Each point is reached from the start by the listed moves, each made 0, 1 or 2 times, or once backwards (-1), plus a little noise. Say if it took an odd or an even number of moves. Then give how often each move was made.
In the rows, zero is written as 128.

Moves:
(1): [122 139 133]
(2): [150 160 103]
(3): [118 135 119]
Start: [140 130 127]
Points:
[182 209  98] -> odd (2, 2, -1)
[ 96 126 153] -> even (2, -1, 1)
[153 168  93] -> even (0, 1, 1)
[144 134 142] -> even (1, 0, -1)
[153 229  70] -> even (2, 2, 2)

Moves:
(1): [111 102 151 138 129 117 125 133 125 137 130 125]
(2): [136 119 128 142 123  97 122 124 129 137 144 138]
(3): [148 117 143 114 110 127 116 149 110 138 133 149]
(4): [145 145 130 139 118 125 113 131 144 140 109 136]
(5): [122 123 122 140 125 139 125 113 134 129 123 142]
(6): [137 115 126 134 159 137 126 102 126 141 128 137]
(7): [140 118 126 133 139 144 129 132 120 146 104 135]
(8): [110 107 138 127 112 127 142 129 137 162 112 122]
(9): [137 121 124 117 146 141 144 135 131 109 130 135]
Start: [135 122 120 119 135  95 104 122 133 123 121 131]
Points:
[124  19 150 212 204  99  99  51 156 247  51 163] -> odd (2, 1, -1, 1, 1, 2, 2, 1, 0)
[206  71 166 119  51  90  94 208 135 249  32 198] -> odd (0, 1, 2, 2, 0, -1, 2, 2, 1)
[159  88 158  89  76 100 127 198 139 200  59 139] -> even (0, 0, 1, 1, -1, -1, 1, 2, 1)
